Rows are points. To make a cloud, some directions were put in groups of two or more. Within a group, all points are equally far from the middle, so they leave a hole (a ring in 2 directions, a hollow ball in 3). The other directions are filled evenly. Then the cloud was stretched, turned, moved and blurred a little. How many holes are there, and how many directions does each take, smallest first?
(in the rows, 100 means zero)

Cloud:
95, 169, 61
114, 163, 48
66, 107, 72
129, 69, 145
143, 89, 118
74, 66, 163
75, 99, 134
68, 84, 84
8, 151, 120
144, 49, 95
87, 41, 60
131, 113, 138
144, 161, 110
176, 55, 80
184, 59, 79
149, 155, 94
111, 76, 122
65, 132, 145
79, 135, 81
96, 165, 64
43, 113, 94
Holes: 0

Cloud (20 x 3):
49, 104, 91
113, 101, 171
69, 96, 128
133, 157, 55
102, 86, 139
115, 57, 157
192, 78, 88
142, 67, 116
60, 185, 85
164, 144, 141
144, 183, 92
87, 79, 77
69, 56, 133
132, 150, 148
96, 80, 80
61, 86, 166
89, 44, 87
138, 75, 50
103, 155, 73
96, 159, 124
Holes: 0

Cloud:
74, 109, 118, 24
44, 91, 103, 33
142, 148, 107, 175
107, 136, 142, 160
140, 120, 106, 26
72, 125, 159, 126
125, 95, 65, 152
161, 75, 74, 91
125, 175, 49, 91
152, 165, 93, 58
182, 120, 55, 96
89, 65, 51, 44
147, 97, 98, 155
90, 101, 70, 159
144, 64, 117, 101
108, 49, 94, 107
47, 136, 56, 105
173, 123, 111, 53
63, 133, 41, 122
37, 130, 70, 76
146, 146, 71, 170
101, 82, 134, 142
95, 57, 56, 98
156, 131, 128, 48
181, 109, 101, 130
142, 70, 118, 49
96, 112, 107, 170
94, 107, 84, 167
35, 99, 135, 91
158, 97, 101, 148
Holes: 1 (4)

Cloud (49 x 6):
95, 137, 81, 158, 111, 83
98, 110, 155, 138, 85, 89
134, 131, 77, 149, 45, 97
132, 154, 118, 132, 123, 113
86, 5, 99, 119, 98, 85
188, 92, 71, 130, 95, 85
101, 54, 131, 72, 102, 67
38, 114, 75, 119, 90, 95
69, 152, 98, 114, 129, 97
108, 97, 138, 66, 103, 58
148, 92, 68, 69, 84, 76
131, 47, 128, 153, 57, 99
39, 48, 134, 110, 108, 107
104, 146, 82, 105, 43, 105
173, 71, 79, 147, 102, 112
26, 109, 94, 77, 80, 109
72, 87, 73, 152, 123, 116
93, 56, 98, 40, 91, 101
137, 163, 73, 84, 104, 135
71, 49, 127, 90, 97, 56
85, 155, 72, 77, 139, 103
120, 81, 144, 106, 135, 88
146, 66, 117, 106, 52, 71
116, 156, 138, 134, 92, 90
111, 62, 111, 68, 95, 59
95, 71, 86, 114, 107, 36
146, 62, 49, 137, 69, 105
37, 50, 97, 73, 112, 71
69, 113, 153, 65, 112, 79
58, 133, 101, 129, 69, 98
162, 98, 72, 63, 83, 100
88, 71, 88, 44, 114, 136
146, 160, 90, 150, 98, 92
95, 89, 91, 101, 155, 121
79, 63, 95, 77, 88, 155
88, 124, 115, 98, 143, 131
69, 8, 98, 104, 97, 87
67, 26, 105, 133, 104, 124
52, 48, 135, 130, 84, 111
144, 134, 99, 106, 128, 51
174, 99, 69, 98, 62, 95
116, 96, 89, 120, 89, 159
158, 95, 84, 115, 67, 53
43, 52, 84, 123, 136, 75
128, 26, 68, 151, 75, 83
43, 71, 150, 74, 100, 105
164, 103, 84, 58, 83, 100
153, 111, 89, 77, 49, 136
82, 108, 44, 87, 90, 124
Holes: 1 (6)

Cloud:
63, 113, 104, 48, 100, 108, 115, 146
95, 115, 109, 101, 195, 70, 47, 87
98, 66, 71, 58, 106, 79, 44, 82
119, 134, 113, 95, 163, 156, 61, 93
131, 106, 96, 137, 156, 113, 80, 156
98, 157, 51, 53, 108, 84, 108, 85
80, 132, 115, 112, 161, 67, 149, 92
116, 100, 94, 112, 179, 114, 79, 17
127, 79, 70, 75, 166, 47, 134, 104
113, 108, 126, 92, 113, 27, 75, 58
136, 66, 131, 148, 122, 67, 101, 61
146, 118, 107, 136, 90, 46, 97, 93
146, 112, 126, 130, 116, 84, 162, 121
142, 56, 63, 80, 174, 85, 110, 116
50, 59, 129, 102, 126, 133, 61, 155
143, 80, 96, 104, 162, 85, 95, 9
127, 106, 151, 109, 105, 124, 31, 86
47, 82, 114, 132, 112, 90, 28, 145
143, 120, 71, 103, 85, 115, 99, 32
46, 104, 34, 116, 84, 71, 116, 96
78, 94, 104, 85, 142, 69, 132, 166
154, 88, 112, 105, 122, 68, 138, 11
123, 85, 104, 125, 49, 100, 122, 67
165, 92, 116, 124, 132, 67, 135, 39
133, 92, 130, 88, 181, 90, 122, 123
156, 96, 135, 97, 86, 62, 86, 50
131, 129, 163, 98, 110, 76, 152, 130
121, 113, 135, 164, 166, 118, 88, 59
67, 60, 104, 83, 148, 155, 93, 89
122, 94, 158, 127, 102, 145, 66, 122
96, 145, 72, 78, 137, 44, 77, 97
38, 104, 52, 85, 77, 91, 88, 111
77, 93, 83, 117, 65, 98, 162, 79
113, 108, 101, 70, 75, 80, 138, 184
147, 117, 115, 54, 87, 124, 113, 132
33, 44, 102, 87, 129, 97, 69, 111
103, 108, 114, 81, 161, 105, 37, 34
107, 133, 80, 117, 37, 122, 114, 158
88, 154, 117, 90, 123, 93, 106, 171
118, 85, 102, 149, 100, 100, 157, 74
101, 133, 93, 148, 27, 86, 99, 92
100, 48, 108, 102, 83, 123, 153, 110
126, 71, 134, 68, 70, 135, 96, 108
136, 162, 68, 63, 68, 61, 88, 75
122, 120, 119, 58, 96, 102, 138, 166
162, 138, 95, 126, 128, 81, 132, 84
183, 95, 91, 98, 73, 107, 139, 67
99, 113, 132, 80, 174, 129, 87, 124
108, 62, 106, 112, 80, 105, 169, 73
97, 52, 56, 112, 79, 65, 140, 71
96, 152, 120, 81, 165, 100, 98, 90
114, 129, 135, 106, 137, 140, 118, 127
73, 112, 134, 78, 113, 151, 56, 106
147, 147, 90, 138, 121, 132, 105, 123
134, 160, 104, 139, 50, 98, 106, 44
121, 116, 96, 89, 150, 19, 119, 69
73, 161, 156, 125, 123, 115, 94, 76
124, 130, 132, 89, 173, 105, 96, 98
49, 159, 136, 100, 103, 101, 92, 168
122, 136, 95, 124, 106, 17, 112, 61
105, 178, 115, 78, 128, 58, 115, 45
101, 75, 135, 66, 156, 89, 88, 168
99, 94, 92, 163, 102, 78, 73, 46
20, 104, 66, 97, 104, 66, 84, 113
37, 104, 80, 78, 134, 80, 125, 132
143, 165, 98, 91, 109, 120, 74, 63
75, 145, 111, 67, 69, 80, 117, 184
112, 64, 97, 86, 172, 53, 96, 14
114, 117, 141, 151, 88, 67, 133, 112
105, 119, 56, 63, 65, 99, 87, 137
77, 84, 97, 173, 102, 132, 84, 146
156, 101, 104, 149, 123, 153, 101, 91
148, 62, 64, 127, 126, 143, 124, 85
128, 56, 48, 55, 126, 119, 90, 92
51, 91, 91, 95, 93, 100, 50, 60
155, 156, 83, 85, 69, 124, 107, 96
49, 70, 59, 98, 158, 122, 100, 123
52, 59, 121, 94, 99, 121, 82, 104
178, 116, 129, 77, 86, 113, 135, 113
Holes: 1 (6)

Cloud, 75 rows:
117, 129, 118, 144, 124, 153, 67, 151
144, 82, 70, 112, 138, 117, 71, 92
62, 104, 132, 128, 37, 93, 108, 117
140, 95, 93, 165, 29, 126, 94, 137
73, 104, 71, 150, 56, 100, 155, 162
113, 65, 97, 139, 36, 67, 120, 115
104, 112, 112, 124, 92, 154, 132, 152
105, 168, 90, 104, 105, 143, 131, 89
148, 139, 89, 131, 134, 122, 56, 123
82, 115, 88, 116, 101, 102, 141, 164
39, 78, 137, 89, 38, 157, 100, 78
143, 89, 99, 164, 75, 120, 113, 110
131, 27, 74, 133, 58, 122, 55, 107
126, 79, 41, 96, 104, 107, 117, 62
67, 131, 105, 118, 107, 105, 166, 137
107, 123, 54, 110, 78, 143, 188, 115
131, 148, 111, 138, 52, 38, 125, 110
78, 59, 113, 135, 117, 113, 133, 84
56, 104, 65, 124, 100, 139, 162, 115
53, 97, 77, 95, 156, 162, 85, 85
99, 121, 120, 134, 159, 102, 126, 128
111, 141, 108, 116, 48, 176, 109, 100
98, 82, 91, 145, 8, 97, 112, 142
113, 90, 69, 83, 115, 118, 109, 52
108, 98, 121, 154, 78, 56, 98, 97
65, 74, 63, 89, 103, 107, 132, 61
86, 128, 82, 72, 117, 172, 73, 118
93, 147, 39, 94, 92, 147, 150, 109
34, 108, 87, 110, 103, 105, 109, 70
93, 45, 89, 134, 58, 133, 108, 58
106, 92, 50, 121, 96, 70, 70, 71
122, 141, 130, 121, 21, 140, 110, 109
67, 78, 127, 121, 125, 131, 134, 121
116, 41, 121, 145, 35, 123, 95, 99
45, 171, 110, 117, 107, 123, 117, 100
140, 98, 112, 119, 122, 88, 59, 95
47, 40, 69, 144, 67, 153, 111, 86
88, 95, 97, 103, 63, 73, 154, 58
39, 67, 119, 85, 112, 174, 93, 64
72, 98, 100, 81, 70, 99, 95, 40
62, 69, 77, 71, 85, 131, 84, 76
160, 105, 68, 161, 97, 78, 95, 127
76, 51, 60, 111, 122, 108, 75, 101
141, 121, 23, 142, 117, 154, 72, 121
132, 95, 131, 146, 94, 90, 58, 101
43, 126, 85, 93, 168, 130, 71, 84
139, 103, 92, 70, 109, 156, 97, 128
99, 179, 60, 113, 130, 134, 79, 97
79, 79, 131, 66, 136, 112, 48, 76
49, 76, 101, 102, 83, 138, 157, 102
69, 112, 130, 150, 47, 149, 82, 122
75, 121, 83, 121, 103, 128, 23, 94
122, 127, 82, 106, 66, 135, 47, 62
126, 154, 70, 94, 116, 144, 103, 76
114, 106, 67, 114, 101, 70, 60, 68
61, 102, 108, 87, 40, 138, 75, 60
69, 87, 90, 108, 143, 107, 87, 133
92, 117, 53, 119, 93, 195, 72, 107
115, 71, 74, 133, 77, 108, 34, 97
138, 65, 112, 148, 32, 147, 105, 98
94, 115, 90, 97, 165, 168, 56, 121
122, 98, 102, 152, 101, 115, 122, 81
114, 148, 67, 115, 93, 147, 46, 105
55, 61, 91, 79, 131, 179, 67, 78
89, 36, 116, 136, 86, 131, 119, 80
81, 120, 113, 153, 60, 171, 94, 127
101, 98, 80, 165, 15, 109, 121, 145
43, 128, 116, 110, 133, 126, 140, 98
79, 151, 117, 126, 137, 110, 84, 153
107, 164, 77, 123, 147, 159, 44, 90
121, 130, 56, 129, 115, 178, 86, 90
103, 150, 125, 116, 100, 133, 141, 129
49, 131, 120, 104, 102, 80, 165, 126
105, 59, 90, 95, 66, 130, 36, 73
136, 117, 63, 149, 52, 53, 93, 131
Holes: 2 (2, 3)
